Each row is a point. Examples show where two turns around zero, p and q, send a point. Where does a point land after both, in the order given? Backwards means that the second turn is done in reverse. Each puzzle has new turns, and all numbers are rounded.

Turn p:
[ 11  19 -16] -> [10 25  7]
[22 18 38] -> [ 13 -17  42]
[-21   3 -20] -> [-18  17 -15]
[-12 -39  -2] -> [ -5 -24 -33]
Turn q:
[-26  21  -5] -> [-26  17  13]
[ 9  9 19] -> [15  1 17]
[ 12 -36 -48] -> [ -5 -10 -60]
[ 8 -1 22] -> [15 -9 16]
[-33   1  -4] -> [-32  -2   7]
[30  6 16] -> [34  3  7]
Where do these land?
q, then p: [ -1 -37   4] -> [  8 -13 -34]
q, then p: [ -2  41 -19] -> [-15  26  33]
q, then p: [ 16  -9 -16] -> [ 12  18 -11]
q, then p backwards: [ 2 36 20] -> [16 38  1]
p, then q: [-16 -30  11] -> [-18 -19 -25]

Turn p:
[-19  15  -7  18] -> [-30  -1  -9   2]
[-21  18  10 -43] -> [ -4 -17  23 -44]
[58  6 -8 12] -> [ 28  50 -14  11]
[-20 -33  -9   1] -> [  7 -35 -10  14]
[ 3 -7 13 12] -> [ 0  2  9 17]
Turn q:
[  8  24 -11  -2] -> [  5  15 -22  -4]
[ -7  -1 -30 -33] -> [-19  -7 -16 -37]
[-18  -1  -8  17] -> [-17  -6  -6  18]
[25 -6  2 16] -> [ 26 -10  -3  10]
[ 35 -19  46  24] -> [48 -4 36 25]
[-43   3   0 -22] -> [-44  12  10 -12]
Where do these land?
q, then p: [ -4  33 -23 -20] -> [ -9  -4 -22 -38]
q, then p backwards: [ 15  -1 -14  -1] -> [  0  -9 -16 -10]
p, then q: [-15 -26  10 -11] -> [ 13 -22  21   5]
p, then q: [  9  17   7 -27] -> [  8  19  11 -24]
p, then q: [ -5 -23  19  60] -> [-9 -9 -8 65]

Turn p:
[  5  23 -24   0  -2  -9] -> [  9  14  -3 -28  12  -1]
[ -7   7 -11 -28 -13  16] -> [-4  7  6 -8  2 36]
[-12  22  33  23 -15 -18] -> [-17  26  16   3 -23 -32]
[  4  36  27 -15 -23 -32] -> [ -8  28  51 -14  -4 -14]
[ 10 -55  -5  36   7  26] -> [ 25 -32 -43  35 -20  -5]
[ 16  -3  -7 -10   9 -11] -> [ 12 -11   8  -5  16  -2]
[-42 -29  10  13   0  -7] -> [-30 -27 -12   2 -33  -7]
[ 26  -1 -24 -18  38  36] -> [ 14  -6 -25  14  51  26]
Turn q:
[-35  36   1   0   3  22] -> [-39  -2  24   6   8  29]
[ 19 -12  -7  27 -14   2] -> [ 14   0 -16  23 -22  -4]
[ 19 -24 -19 -14  35 -13] -> [ 17  14 -26  -5  34 -23]
[-31 -14  11  21 -43   3] -> [-26 -19  -3  -5 -50  -1]
[ 33 -14 -11 -27   4   1] -> [ 34 -12 -16  -7  22  -2]
[-32  33   7  13 -26 -14] -> [-25  14  21 -12 -32  28]
[ 27  -5  17 -20  41  -2] -> [ 25   6  15   0  40 -26]
Where do these land?
q, then p: [-17 -27 -25 -32 -24 -15] -> [  7 -26   3 -24  11  45]
p, then q: [ -6  37 -23  10  -4  30] -> [-8  7  2  8 28 44]
q, then p: [  7 -31 -13  -3   9 -20] -> [ 14  -6   7 -33  17  -1]
p, then q backwards: [-10  22   3   6  10 -16] -> [-19  -9   7  -4  18 -13]
p, then q: [ 28 -14  -9 -20 -18 -20] -> [ 33 -20  14   4   3 -21]
p, then q: [ -7 -12  44  41 -16  32] -> [ -9  24 -10  20 -56  28]
p, then q: [ 5 25 24 -2 43  9] -> [-29  43  10   8  13 -13]

Turn p:
[-11  32   9   5 -19 -15   5 -10] -> [ 19   1 -10   4 -36   7  -1 -11]
[-14 -11  24   3   8 -14  -2 -33] -> [ -4   2  14  22  -7 -10  14 -34]
[ -9  15  20 -12   5  -8   5   5] -> [  0  12  13   0 -19   3 -14  -8]
[ 13 -22 -51 -30  39  39  12  15] -> [-42  -2 -17 -46  54  -1 -19   9]
[-17 -29 -27   2  20  30 -40  46] -> [-52   1 -10  15  30   8  -8  53]
[ 19 -41   5 -28  14 -15  33  -3] -> [ -7   0  40 -35  20 -29  11 -13]
[ 21  17  13  16   3 -18  -4  -8] -> [ 32   9  -2  14  -2 -13  -8  -7]
[-12  31 -12  34 -30 -14   3  -1] -> [ 26   4 -34   7 -33   8  18  10]
[  9 -10  46   5  -3   4  28 -21] -> [ 23  11  38   2   4  14  16 -32]
[  1  18 -27   5 -37  11 -41  10] -> [  5 -38 -33  16 -12  13 -10  34]
Turn q:
[ 13 -13 -14 -70  -8   5 -16  77] -> [ -2 -25   0 -48 -14  40 -78  29]
[  9  23  23 -16  -4   8  -8 -34] -> [  9  33  -3   0   2  13   5 -36]
[-32   1 -12 -14   3  16  14  14] -> [-28 -10 -10 -25 -19  -6   0   3]
[-11  18 -12  15  -7 -40  -9 -10] -> [ 12  17 -22  21   2 -34  -7   9]
[ -8  -9  -5  15  -4 -27  15 -13] -> [  4   2   2   5  15 -34   8   6]
[ 14 -10 -14  15  15  19 -17 -25] -> [  3 -23   0  27   3   9  14 -26]
[15 19  2  2  8 20 21 51] -> [  1  -8 -11 -26  -6  37  10  41]
[  7 -17  -7  16  20   6  23 -33] -> [ -4 -18   4   4  26 -12  33 -20]
[ 11   3  28  16   0 -24 -65 -27] -> [ 10  34  11  67   4   6 -23 -18]
[-25   0  26   3  -2  -6  22   3] -> [-22  24  12 -15   2 -13  13  12]
[  6 -15 -15  18 -22  22  20  -3] -> [ 15 -24  18 -11 -15  -8  25   0]
Where do these land?
p, then q backwards: [ -8 -26  10  13 -42 -45  12  18] -> [-12  -5  -3  50 -41  16  24   9]
p, then q: [ -5   0 -30  -5  33  -4  22   6] -> [-11   8 -39 -12   0 -12 -21 -11]
q, then p: [-13  -6  28  27  -8  29  20  -2] -> [ 10  18  24 -22 -23  27  12 -12]
p, then q: [ 37  -9  34  22  12 -34  10 -21] -> [33 29 -3 18 48  7 16  3]
p, then q: [-43  19 -11  -5  11  19 -37  29] -> [-21 -13  -8  15 -61  -9   0  19]
q, then p backwards: [  1   2 -18   1  21  17  -8 -46] -> [-11  -4  -3   8   5   4  -4 -55]
p, then q: [24 25 -1  5 -1 -9 16 -8] -> [ 29  -4  -8   3  12  12 -12 -15]
q, then p backwards: [ 15   2 -42 -27   3  12 -30  28] -> [  8  45 -12 -26 -26  19 -24  -6]
q, then p: [ -9  -7  30 -30 -29  16  -6  -4] -> [  9 -22  14  17 -23  22 -23 -22]

Turn p:
[ 16   2   2  23   0  22 -20  18] -> [ 13  -7  -5  19  26  14 -12  18]
[-37  29 -10  -8   3  15   4  -6] -> [-28 -14 -31  -2 -25   9  -1   4]
[-12 -14   2 -12 -12  -2  -9  13] -> [ -3  15   5 -16  -4   2 -10  16]
[  7  24 -39 -22 -16 -14 -17  -5] -> [-40  22  -1  27  -4 -23   2   7]
[-11   9  59  -8   2  18  17 -14] -> [ 12  -4 -14 -27  -5  40 -14 -41]
[ 46 -50  22 -29  11  11  53 -37] -> [ 67  21  30   3 -37 -11  -1 -55]
[-25  27   2   7 -20 -25  25  -2] -> [-33  -4   1 -14 -10  18  36  -7]
[ 19 -23  -4  12  22 -33 -10  -9] -> [ 12 -10  24  -7  22 -37   6  -7]
[ 10   9 -33  16  22 -19 -20  46] -> [ -1   2 -18  10  37 -30  22  41]
[-13 -13  -2  23 -13  29 -23  -3] -> [  1 -21   9   8  -1  19 -29  25]
Turn q:
[-44 -12  -1 -17   4 -10 -10 -15] -> [ -4 -27   6 -34  -7  -9 -19 -18]
[-15  12  36 -23 -49  23 -25  -5] -> [ 30  -3  18 -27 -41  44  12  -7]
[ 20  11 -44  34  13  10   7 -18] -> [ -5  31 -11  17  -3 -44  -8  29]
[  8  41  -8  28  -4 -20   9 -10] -> [-10  39  21  -2  14  -1 -16  27]
[-41 -26  18  -9 -12  38   1  24] -> [-16 -21 -26 -12 -41  24   5 -34]
[  0 -24 -13  11  10  -7  24   4] -> [-28 -11  -5  15   6 -19   6  -1]
[ 33  26   4   0   8  -9  21 -35] -> [ 11  34  30   3  23 -21  20   5]
[26 11 -9 -2 36  1  8 12] -> [  5  18 -22  16  34 -11   5  -3]
[ 24 -22  49 -11   3 -25 -38  17] -> [ 35 -33  19  33  18  38  -8 -18]
[-12 -18 -31  -9 -10  -1   3  26] -> [-18 -26 -29  -7  -5   0   3  20]
Where do these land?
q, then p: [ 10   0 -39 -18   7 -29   7  -6] -> [ 16  12 -14 -27  11 -32  18  11]
q, then p: [-46 -11   8  23  -5 -14   2  29] -> [-17 -14   1 -15 -19   6 -45  28]
q, then p backwards: [-34  -4  -2 -18  28  25 -29  12] -> [-14   6  32 -21  39  22   2 -13]
p, then q: [ 28  -6  36  34  -7  -5 -10 -37] -> [ 27   0  21  26 -11 -21  -3 -49]
q, then p: [ -4 -21  -6 -28  12  20  35  28] -> [  3 -17   3   2 -52 -20  21   6]
q, then p: [-27 -13   3  11 -22 -11   2 -33] -> [-10  19  19 -34   3  19 -16  -8]
q, then p backwards: [ 14  10 -12  15   7  -5  34   6] -> [  9  21 -18  -8 -13 -20 -13  16]
q, then p: [ 13  32  34 -34  15  22 -20  26] -> [ 19  -2 -21  59 -15  -8 -11 -24]
p, then q: [ 40  24 -16  -8 -15  19  24  -9] -> [-18  43  19  16 -22 -12 -10  13]
q, then p: [  6 -13  -5  24 -19 -22 -45 -16] -> [ 14  14  23  -6  46  15 -19  18]

Turn p:
[ -4 -26  26  39 -38 -33 -43  -6  14] -> [ 42   6  -9  19 -21  19 -46 -49  -3]
[ -7  -4  33 -18   1  18  -3  48  35] -> [ 27 -15  19   3   7 -46 -30  25  19]
[ -5  -4 -12 -19  26  -8  21   9 -40] -> [-25   1   2  -8   1 -23  33   2 -33]
[ 18  13 -28 -23  35 -14   1 -18 -12] -> [-16   8   8 -11  35   9  42  -7  -9]
[-42  10 -18  -8  13   2  17 -11   1] -> [-44  -9 -19  11  14 -11   0   1   4]
[ 27  37  14   3 -31  30 -16  31  30] -> [ 37  21  17   8   2  10 -27  51  26]
[ -2   0  -3  -6  15 -15  22 -13  -3] -> [-17  -2   1   4   0  -7  24 -13   6]
[ -3 -23   2  23 -30  -6 -50 -27 -18] -> [ 13   7  -9 -13 -11  41 -38 -35 -25]
[ -9  -6  -3 -24 -12  -5  29 -11  -5] -> [-26  13  -6 -15 -12 -18   9  -6  13]
[  7  44  43  27 -20  32  -5   7  19] -> [ 12  -1  33  32 -22  23 -32  39  24]
[  3 -37  -8  -1  17   7   7 -15  -1] -> [ -2 -28 -10 -26  -2   0  14 -17  -1]
[ 16  -5 -47   6  22  -9  20   5 -19] -> [ -2   1 -29  -6  10   3  50   7 -19]
Turn q:
[-16  29 -25 -26 -57  15 -28   4  14] -> [ -8  21  -7 -54 -36 -25 -18 -34   3]
[-42  13   1  -4   0  -9   1 -12  -4] -> [-21  13   4  -5  18 -21   5  -8  26]
[-18  14 -10  20 -15  11   4 -20  27] -> [-13   3  -2   7 -15   5  -5 -36  27]
[ 14 -12   5   3  24  22  26  24 -31] -> [-11 -12  16   3  14  26  26  20 -34]
[ -8 -32   2   2  -2 -20  13 -10   6] -> [ -4 -22   8  26   4 -22 -10   5   3]
[ 52  14  12 -51  30  31   0  16  -6] -> [ 49 -21  -7 -45  14  30  28  14 -30]
[  8  16 -43 -23   6  20 -44  18  28] -> [  0  -8 -52 -47 -33   7   1   2   7]
[ -3  27 -13  -2 -20 -21  -2  17  23] -> [  5  13   9 -16 -35  -8  -5   6  27]
[ -5 -42  30  30  20  -6  29  -9 -15] -> [-13 -19  22  52  33  10  -6  10 -11]
[  4  -8  -1  28  -3 -32   7 -30 -23] -> [  5  21   1  50   4 -20   4  -1  -4]
[ 13 -19  41  23  19 -11  -5   3 -17] -> [ 10   7   7  30  31  20 -20  24 -13]
Where do these land?
q, then p: [-10 -13  13 -69   4   5 -20  10  30] -> [ 21   5   9 -48  39 -35  11 -31  -1]
p, then q: [-16  -6   8  14  -3   5 -26  13  16] -> [  5   4 -32   9  -3   7 -15  10 -14]
p, then q: [  0 -12 -34 -17  -5   8  36  14  19] -> [ -2 -23   5  -8 -33 -20  21  20  24]
q, then p: [  7 -15  22  15 -22  -4 -19  13  -3] -> [ 10   6  13   4  10  16 -23   4 -28]
q, then p: [-13  10 -10  -2  22 -27  -6  12  26] -> [ 25   1 -20   5  14 -20  -7   8  26]
p, then q backwards: [ 51  10  24  19  19  17  54 -48 -28] -> [ 10  37 -40  14  11  18  68  41  16]
p, then q: [-22   3  -1  14  -1 -36  -4  18   8] -> [  0  23 -18  36 -12   2   8  -1   7]
q, then p: [ 12   3  -8  19   2   6   8 -38  13] -> [ -1 -10 -14   0 -13  37  12  -7  17]
p, then q backwards: [-21   7  20  13 -27  -9 -15  -7 -29] -> [ 10 -10   1  34 -37   9 -11   8  -5]
p, then q: [-23  10  28   5 -15  22  26  23  -7] -> [-16  20  13  -2 -21 -13 -40  19   3]
q, then p: [-16 -12 -12  21  16  -7 -14   3 -56] -> [-25  -1 -16  44   4 -11  13  18 -34]
q, then p: [ 53  16 -50 -32  10  21 -19 -14  11] -> [ -5  42 -31 -53 -17   9  41  10   9]
